Each row is a point. The last column is the point's height on a tilted bowl or saddle (a function of degree 2), plus a little noise. Count its main directions that bend up, bend down and stay straight.
(in the rows, 128 means zero)

Points (18 x 4):
[[115 143 141 144]
 [142 125 161 129]
 [127 188 100 171]
 [143 227  78 193]
 [168 123  90 158]
 [128 134 101 151]
 [140  79 197 106]
 [ 90  74  42 223]
 [118 132 132 140]
 [ 97  89 154 124]
 [132 123 121 135]
 [119 156 102 159]
 [221  84 105 172]
 [115  74 166 105]
 [121  79 116 125]
 [151 140 123 141]
 [152 146  69 177]
 [176 171 148 162]]
Directions: 2 up, 0 down, 1 straight

Points (24 x 5):
[[155  72 173 124  97]
 [166 159 125 121 107]
 [147  85 183 134  99]
 [ 54 119 167 105  91]
 [216 112 157 178  73]
 [109 123 132  89 111]
 [106 114  73 113  94]
 [ 86 186 188 145  82]
 [ 97 145  85 180  88]
 [154 178 115 126 102]
 [147 149 107 105 108]
 [ 79 159 143 126 102]
 [143 143 136  98 112]
 [149 146 121 111 112]
 [175 137 130 149 106]
 [102 162  98  92  99]
 [161 125  99 106 104]
 [146 102 116 153 107]
 [108 155 159 183  94]
 [116 231 141 103  75]
 [ 61  86  53 133  58]
 [ 51 160 102 137  82]
 [166 124 100  87  99]
 [162  67 232  98  59]]
Directions: 0 up, 4 down, 0 straight

Points (41 x 7):
[[192 115 146 139 194 166  65]
 [ 50  19 176 135 184 102  84]
 [120  78 217 107 135  82  95]
 [ 77 128 147 155 119 129 117]
 [180  99 164  90 189 126  76]
 [147 105 144  91  99 125 132]
 [162 109  71 121 134  87 166]
 [141 163 121  72 131  77  86]
 [115 107 108 159  93  93 116]
 [121  63 128  42 123  97 167]
 [109  25  68  92 116 138 179]
 [101 158 157  88 121 123  98]
 [ 91  60  84  83 175  93 131]
 [152  61 120 104 132 146 141]
 [111  72 113 181 104 147  87]
 [ 79  40 143  71  65 186  79]
 [158 168 176  90 148 146  77]
 [172  80 140 178 169 195  62]
 [113  72  89 132 112 168 114]
 [109 138  95 126 146 116 109]
 [142 117 188 103  84 149  99]
 [114 181 168 105  74 118  93]
 [175 146 128 158  73 156 119]
 [103 150 139 144 102 123 117]
 [ 71 110 135 160 179 157 105]
 [166 123 180 126 157  56  77]
 [109  97  97 133 110 102 131]
 [204 130 203 130 175 156  59]
 [171  99 135 100 116 131 137]
 [161 145 161 125 118  93 109]
 [133 131 216 133 121 114 114]
 [131 177 159  94 134 143  90]
 [166 103 119 170 115 118 122]
 [178  89 154 145  40 128  93]
 [118 140 115 136 111  66 110]
 [103  89  99 118  77 118 132]
 [155  89 193 124 111 110 102]
 [151 221 120 122 178  66  19]
 [146 169 178 167 124 143 133]
 [136  95 110 155 125 153 117]
 [149 128 119 149  61 101 125]]
Directions: 1 up, 4 down, 1 straight

Points (39 x 7):
[[171 104 170 106 157 126 117]
 [120  54 109 176  90  93  55]
 [167 106  99  79  55 138  84]
 [124  74 105 108  83 114 107]
 [ 78 136  96 157 157 158  72]
 [121 148 160 120 126 158 102]
 [108 202 148 148 155 212  81]
 [134 150 127 125 108  89 117]
 [ 96 106 201 114  89 146 154]
 [109 138 122 148  97  73 135]
 [ 49 110 152 112  85 134 134]
 [142  99 122 131  90 171 104]
 [172 218  56  85 164 138  40]
 [137  90  41  67 122 174 135]
 [102 161 103 198 209 113  56]
 [130 162 120 105 140 162  74]
 [118 152  87 121 149 135  92]
 [121 120  79 139 168 108  90]
 [221 143  30 142 123 130 118]
 [ 72  87  78 114 165  68 118]
 [118  85 114  94 128 103 120]
 [ 94 105 142 132 115 149 101]
 [ 65 174 107 142 137  79 160]
 [139 190 116 105 150  94  90]
 [153  92 103 118 106 100 105]
 [126 179 100 117  93  97 119]
 [165 135 161 153 110 190 125]
 [ 91 111 104  97  78 155 111]
 [149 167  90 107 206 128  48]
 [185 168  91 188 209 111  75]
 [137 144 152 122 160  89 110]
 [132 202 141 164 145 132 112]
 [160 111  97  82  97 151  98]
 [ 52 133  70 164  93 144 132]
 [204 135 200 146 192 138 121]
 [136 118 151 116 165 167  82]
 [144  87 189 108  65 101 139]
 [ 97 158 135  96 128 122 108]
 [ 32 112 131  80 105  91 171]]
Directions: 3 up, 2 down, 1 straight

Points (61 x 9):
[[108 164 114 206 141 145 129 130 138]
 [166 124  36 126 164 164 121  66 124]
 [149 112 106  97 178 163 107 108 127]
 [163 117 129 116 123 115 161  81 109]
 [176 116 134 148 126 131  93 153 124]
 [127  84 103 143 120 169 100 157 155]
 [144 171 197 141 123 155 105 148 104]
 [140 133 202  97 200 172 123  93  80]
 [148 156 106 139  57  94  94 115 123]
 [126  55  68 175 144 162 146 162 161]
 [193  46  88 115 104  72 122 144  57]
 [116 118 117 147 187 132 131 121 124]
 [149 149 120 201 155 123 183 124 114]
 [121  97 115 172 142 161 129 125 163]
 [149 136 118 144  81  75 118 115 118]
 [136 116  74 106 125 106 118  34 105]
 [106  79 136 138  48 135  82 167 130]
 [151 190 119 129 110 199 131  95 127]
 [178 145 164  82 151 166  97  97  99]
 [ 76 114 190 108 129 133 111  87  96]
 [ 80 213  42 181 109  74 122 213  10]
 [136 156  81 186 158  70 200 190  33]
 [139 168 111 137 191 138 151  98  97]
 [135 146  80 125 152 115  93 119 121]
 [105  63 114 141 111  91 112 167 122]
 [134 108 101 108 143 185 114 135 145]
 [141 148  92 143 127 163 147 117 144]
 [105 137 147 158 151 175  96 125 137]
 [ 92  82 153 188 160 120  74  99 129]
 [181 171  80 149 162 119 116 100 108]
 [159 126 100 149  94 129 155 122 139]
 [190  96 135 153 172 132  87 106 104]
 [ 67 117  93 137 170 101 125 104 107]
 [144 192  73 122 106 103 109  61 111]
 [118  82 104 154 187 158 115 205 132]
 [108 113 151 101 165 138 163  68  99]
 [124 111 165 208 133 106 141 123 146]
 [113 204 132 120  71  95  94 137  87]
 [ 58  89  87  88  54 187  40 105  99]
 [144 160 139  13 110  88 132 160  61]
 [142 130 140 107 189 165  89 169 121]
 [117 133  94 163 129 138 109  90 141]
 [122 104 114 140 171  88 162 106 101]
 [ 76 181 147 109 151  63 108 131  72]
 [ 94 183 112 164  74 131 160 144 122]
 [ 95 109 184  97 125  99 137 119  99]
 [120 147 164 141 222 154 154 117  88]
 [145 156 149 175  82  94 124 143 129]
 [ 67 142  73 136  75 101 195 231  23]
 [143 146 105 132 147 122  88 198 105]
 [153 110 134 111 154 174  82 145 127]
 [122 109 142 131 116  76  73 149 116]
 [134 112  59 103  82 115 148  91 122]
 [120 206 200 164  98 139  65  96  69]
 [156  78  85  97 230 138 118 157 103]
 [157  70  56  73 185 161 127 161 106]
 [107 177 138  74 108 164  79 123  99]
 [119 185  66 162 197 126 118 177  78]
 [184 109  90  89 226  89 184 153  40]
 [160 109 214 160 161 108 174 160  92]
 [140 128  45 151 115 124  76 129 129]]
Directions: 1 up, 5 down, 2 straight

Points (64 x 9):
[[139 118 147  61 115 104  93 141 124]
 [106 161 103  81 206 120 162 146 135]
 [115 151 138 113 153 132 133 106 119]
 [ 99 122 179  69 165 157  72 125 144]
 [155 153 128 103 130 138 166 178 136]
 [ 99  83 122 157 130 154 124 116 143]
 [148 129 152 122 167 150 104 160 111]
 [150 105 145 122 204 108 128 114 103]
 [144 109 186 132 159 185 126 140 126]
 [132 165 170  90  99 116 154  93 153]
 [109 177 139 104 117  92  71 151 141]
 [161  91 133  89 142 117 109 130 117]
 [ 62  94 146  89 129  70 125 159 161]
 [148 113  81  82 104  83  86 136 129]
 [119 136 151 106 162 210 107  75 151]
 [118  74 161 130 100 105 163 117 151]
 [123 150 186 107 103  56 176 179 176]
 [125 123 147 105 136 119 132 109 118]
 [ 84 109 134 146 127 123 182 115 141]
 [ 72 117 149 128 169  98 102  62 144]
 [112  84 163 110 202  85 114 111 115]
 [140 141 116  94 152 112 114 154 113]
 [136  62 123 162 167 101 142 151 129]
 [ 71  88 108 107 186 127 101 123 140]
 [205 141 118  78 147 102 165  99 145]
 [119 157 164 122  69 102 115 167 161]
 [151 105 151 115 200 127 132 235 136]
 [129 157 137  64  75 126 156 140 162]
 [ 66 123  74  84  98 174 155 109 192]
 [134  46  87 152 137 118 122  61 165]
 [147  95 164 122 134 163  42  89 161]
 [ 82 106 138 101 174 111 159 134 121]
 [135 128  53 138 137 116 153 132 148]
 [148  48 156 102 101  96 151  71 166]
 [138  91 148 151 132 167 129 108 135]
 [100 249 110 121  54  79 135 112 246]
 [120 102 125 107 119 234 127 184 184]
 [ 82 161  98 133 140 163  79 142 158]
 [201 125 109 172  83 119 149 152 174]
 [118 109 188 168 161  46 164 162 143]
 [178 132 181 205 128 111 101 156 156]
 [159 196 140  77 111 155  68 104 153]
 [181 127 135 150 132 108 114 123 123]
 [100 129 103  59 184 134 128 102 139]
 [128  96  83  95  96 147 175 142 164]
 [128 187  13 122 115 114 148  54 233]
 [ 38 136 130  73 118 119 206 111 199]
 [117 120 123 130 164 192 171  40 151]
 [107 146 117 168 116  96 139 112 146]
 [122 103  90 168 144 111 176 166 147]
 [105 203 106 125  55 200  81 199 221]
 [116 116 137 132 104 136 144 192 152]
 [177 145  75 128 118 147  75 107 150]
 [100  84 146 159   9 104 150  74 244]
 [130 123 113 113 104  98 118 128 128]
 [155 154 156 124 153  88 107 126 114]
 [146  95 151  75 120 140 107 121 129]
 [162 168 163 139 194 113 123  76 126]
 [166  95 120 146  79  87 131 129 151]
 [181 186 115  92 137 122  88 108 137]
 [178 151 108 201 207 201 105 196 177]
 [157  91 135 138 114 192 176 166 167]
 [140 123 115  85 104 163 132 136 139]
 [ 84  43 110 105 152 118 123 171 160]]
Directions: 7 up, 0 down, 1 straight
